Every row gives one point. A path goes straight from each point to the next, and from the last back to the first. The post is the endless flat space through its rows: a point in 2 columns, a line in 3, a plane in 4, and so on, so that a path can go around it. Count how often the path circles the post. Going back the other way cancels.

Post, 2 rows:
[[ 35 -49   9]
 [-29  27   1]]
Path:
[[-31  -4 -28]
 [ 61 -63 -10]
 [-46 -28 -45]
 [-32 -52  21]
 [-26 -29  52]
 [ -9 -33  -9]
 [-24  -9 -54]
 [  6 -72   8]
 [-61  24  14]
 [-67  26 -31]
 [ 47 -47 -33]
 [ 79 -14  11]
 [ 73  -5 -32]
 [ 41  27 -28]
 [ 95 -40  59]
 [ 38 -57  87]
 [-53 -33  25]]
Times around: 1

Post:
[[-31 -34  -4   9  58  15 -10   7]
 [ 66  -3  33  33  -2 -20   5  -9]
 [-36 -39 -54 -27  48 -26   2 -20]
 [ 11  28  12  54 -21 -25 -15  -8]
 [ 89  89  39  44 -35 -28 -62  34]
 [-26   3 -34 -20  73   8  18 -60]
 [-42 -26  -1 -29  -2  44  18 -29]]
Path:
[[ 37  67  22  43  -6   6  12   6]
 [ 18  42  -1 -39  14  -5  11 -20]
 [-17 -12   5  -3  69 -69 -44 -22]
 [-70  58   1  56 -27  33 -64 -17]
 [-11  61 -38  13  18  17 -32 -32]
 [ 40 -20 -73  -7  39 -20  78 -50]
 [ -2  73  58 -22   0  82  28 -17]
 [-27  42  18 -21  95   4 -45   6]
 [-34 -68 -21 -13  30 -35 -27 -69]
 [ 26   8 -45  46 -21 -35 -20 -79]
 [ 49  17 -53   1  22 -53 -13 -16]
 [ 17 -55  10 -41 -17  41   0  54]
 [ -2  92  37  53  32  -9 -47  70]
 [ -5  49  12 -20  52 -49 -20 -67]
 [-33 -15 -22 -44  64 -13 -67 -14]
 [-48  70 -45  17 -89 -29 -76 -57]
 [-46  27 -27  10  -7  43   1 -40]
 [ 32  -4   6  -8  -8  38  62  -6]
 [-19  37  47  26  19  63  39 -20]
 [ 64  23  56 -35  29  13  38 -57]
 [ 95  35  29  -3  20 -32 -17 -51]
 [  4 -10 -45   9   5 -41 -64 -14]
 [  7  16 -10  18  19  37   5 -37]
 [ 27  45 -22  16  29   5  22 -27]
 [ 26   0 -25  33   9 -22  15 -22]]
Times around: 4

Post, 13 rows:
[[ 18  11   3  53 -42  -1 -44  40  47  25 -23   9 -34 -24]
 [-22 -19 -14 -65  95 -43  10 -18   9 -20 -17  34  24 -28]
 [ -9 -14  -7  16  25  30  15  -4  16  -5   6 -36 -41  -3]
 [ 10   3 -14  32 -21  -2 -57  23  21 -20 -11  -8 -33  25]
 [-22  -5   0 -12 -17 -23   1  -3 -22 -12 -38  58   8 -40]
 [ 12  19  44 -21  -2  26  -7  35  16 -15  18   5  27  71]
 [-10  44  43 -72 -17 -19  -5   4 -54  20  -2  19  -9  44]
 [ 61 -55 -16 -14  14  24  14   0  30  -8 -39  41  32 -45]
 [-35 -30 -12  13  32 -31  24 -11 -21  17  -1 -41  -1   0]
 [ 30  14   5 -11  15   7 -10   2 -24 -11   0  59  19  23]
 [ 47  -8  13 -21  16 -31  33  -4  49 -19  13   5  40 -23]
 [ 54 -41 -47   7  -6  61  22  34  28   9  16  -5   4 -25]
 [ 11  32  18 -42  45  -7 -22  44 -28 -21 -10   2 -41  18]]
Path, 26 rows:
[[ 23  19  28 -11  21 -25 -14  30 -22 -31 -10  51   4  51]
 [ -2  21   5   7 -51 -33  55 -23   6 -20  -6 -64 -28 -13]
 [-34 -48 -39 -38  41  23 -21 -32  -9   0 -54  -9   5 -24]
 [-18  13  -6  35   1  22 -81  41  55 -55 -17  44 -42 -16]
 [ 11 -26  20  12 -40  -1 -16  27 -13 -34 -32   0  45  -8]
 [-29  -1 -32 -17  10  44  52 -30   2 -78 -15  10 -22 -10]
 [ -6  28 -40 -51  16 -47 -30 -12  -9 -27 -14  14 -40 -53]
 [ 44 -23  21   8  53  22  11  51  43 -21 -11  55  44 -68]
 [ 19  18  17   9 -22  13 -47  28  43 -18 -52 -14 -33 -16]
 [ 36  11   4  21 -28  30  21 -14  33  30 -22  -6  -5  39]
 [ 18 -36 -46  12   9  39 -36  31  21   8 -16  46 -42   2]
 [ -8  27  33  13  23 -41  -5  17  55  -4  22  38   7 -33]
 [ 38   5  51 -20   9  13   4  31  75 -17 -38  35   8 -59]
 [-20 -20  16 -47  85  18 -28   0  15   9  -5   4   9  19]
 [  7  29 -28 -24 -10 -16  17   8 -49 -17  50  10 -35 -39]
 [  5  -2 -56 -54   5  -1 -44  44  31   8 -10  31   8 -42]
 [-13  57 -17 -26  12 -55  -4  -8  43 -73 -25  56 -12 -56]
 [  4 -17   1 -56  36 -11  32  17   3  -9 -13  11   6 -15]
 [-30 -40 -62   1 -12 -21  14  22  22 -32 -24  -5 -49 -48]
 [ -6  57 -16  -7  45 -29 -60  69  28 -33 -15  79  21  27]
 [ 26 -29 -29   2  29   1  50   5 -20  27 -30  13  18  17]
 [-30  35 -34 -26  37 -45 -20  39 -28   8 -22  25  12 -17]
 [ -2 -42 -36   9  71 -49 -27 -77 -15 -16   0 -32  18  -6]
 [ 40  24  75 -51   8  -4  -3 -14  -9  11   3  39  37  -7]
 [ 55 -14  -1 -12 -10 -10   3   0 -42  18 -37 -69  15  37]
 [ 55  35  26   6 -48 -12  19  23 -36  49 -29 -47 -54  46]]
Times around: 1

Post:
[[  5  28   3   2  41  34  27 -26 -25  -7   3  60   9  12 -38  -9 -28  44]
 [ 15   9   0   5 -32   0 -14 -30  -2   0 -20  19  40  48  37  22  44 -44]
 [ 33  -3  23  -2   2  14  35  35  17 -36   1 -25  26 -32 -18  -2 -10  19]
 [-16 -14   8  -4   0 -11  26  -7  -9   4 -29  -9 -11 -19  18   8   6  31]
 [  3  17 -21 -28  22  -5  42  22  35 -12  11  -5 -50 -41  -9   0 -20  12]
 [-39 -23  28  -4 -28  -4  32  21  45  -4  31 -21  -2 -18 -13  21 -13  14]
 [ -4 -20  63  19   9  49  13  16  -4 -23  -3 -16 -11 -16 -40  29 -27  -3]
 [  9  44 -20  20  44  -3  -7  11 -41 -19  19  46 -11   5 -23 -60  12  51]
 [ -9  37   7  18  37 -16  -3   8  31 -16 -13 -27  12 -18 -22  -9 -19  59]
 [ 36  56 -35 -28  15  41 -32  -3 -71   5  30  38 -29   2 -14 -20  41  47]
 [-37   2   0  -9   4  19  30  39  34 -10 -19 -25  20  -8  33  11 -25   4]
 [ 18   6  18   3   6  -6  37  42  18  29   5 -20  -4   2 -19 -20 -31  33]
 [  8  -2  37 -15   0 -32 -43  -6  -4   4   2  33  22 -17  36  -6  -4  -5]
 [ -2 -17  20  28  16 -29   9 -25  43  31  31   0  20  -6  64  40  41 -10]
 [ 46 -26  15  23   2 -31 -11 -33 -24 -16  20   6  11  24  39  33  -3  -4]
 [-14 -64  -5   3   9  -8 -11 -32  18  10   1  -3  31  19  35  10  23 -22]
 [-19  31 -44  18  24   2 -20 -15 -33  45   2  50  12 -25  -9  16  19   4]]
Path (25 x 18):
[[-47 -26  -8  45 -37  -2  34  15  28 -20 -17 -26  75  35 -38  -8  -2 -43]
 [ 37  24   3 -15  -1 -27  59   8 -17 -40  -3 -34 -18  23  12 -40 -19  30]
 [-58  32  28  33 -15 -40 -33  -4  36  -8 -25 -15  26  21   1 -31 -31  40]
 [ 23 -13 -20  37  10  -4  -2 -12  14  -2  21 -17  -2   7 -32 -20  -7  55]
 [ 37   0  20 -31 -52  -7 -37 -11 -49  26 -22 -26 -18 -22  23  39  10  -4]
 [-40 -15   1  37  63   2  64 -45  20 -74  -4  28  34 -41 -23  16  47 -14]
 [ 18  48 -32 -48  32  11  53  51  22 -41 -10 -12 -95 -17  15  32  -8 -10]
 [ 25  -8  14  -8 -18  37  -3   6  33 -26 -23  -5  26  75  15 -12  30   4]
 [  6 -10 -49 -17   4  37  28  -7  16  -5  29 -29 -34  31   1 -31 -25  38]
 [-29  20  37 -21  39  75 -22 -85   4 -34  -6  -5  14  34  24  24 -18  54]
 [-35 -39  51  44 -29 -20 -17  30  27 -19 -41 -64  22 -59 -25  36 -49  24]
 [ 38 -13  74  26  -6 -93 -17  32  12 -57 -65 -42 -31 -63   4  26 -43   4]
 [  5 -11  26  30  31 -23 -29  13  16 -34   0  -1  46 -41 -43  39  -8   6]
 [ 32 -38 -40 -66 -55  52  -7  21 -11 -22 -39 -11  -7  68  27   6 -25   4]
 [  4  17  27  37 -21 -16  -6  17  11  10  38 -17   3 -60 -59  18  16  25]
 [  2   1  22 -11  55  68  70   0  14 -26  21  -4  16 -18  17  18   4  16]
 [ 10  12 -67 -35  14  16  56  -8 -13 -11   5   9 -11  27  37  40  62  15]
 [ 62 -48  12   0  -8  21  52 -27 -23  15 -12  39  43  20  44  24  66 -16]
 [  1 -41  33  36  27  22  -2  11  22 -12  14  13  33 -18 -12  33  20  17]
 [-29  -8  25  -3  45  11  -1 -28   3  22 -11  15  34  22  19   9   5  14]
 [ 12  -8  14   8   5  37   0 -71 -41 -11 -18  12  28  -8 -19  13  38 -36]
 [-36 -14  11  -7   4   5  25   2  39  -3 -13 -21  30 -31 -30  11  32 -13]
 [ 43  38  10 -17  44 -16 -40 -17  -5 -19 -41  47  -5 -28 -33   6   9  -6]
 [-49  19 -30  50  23 -27  15  13  84  77  -2  34  12  12  51 -11  22 -32]
 [-48   8 -44  42  16   5  36  -8  43  -9 -53 -28  17  36  36  -8   7 -14]]
Times around: 2
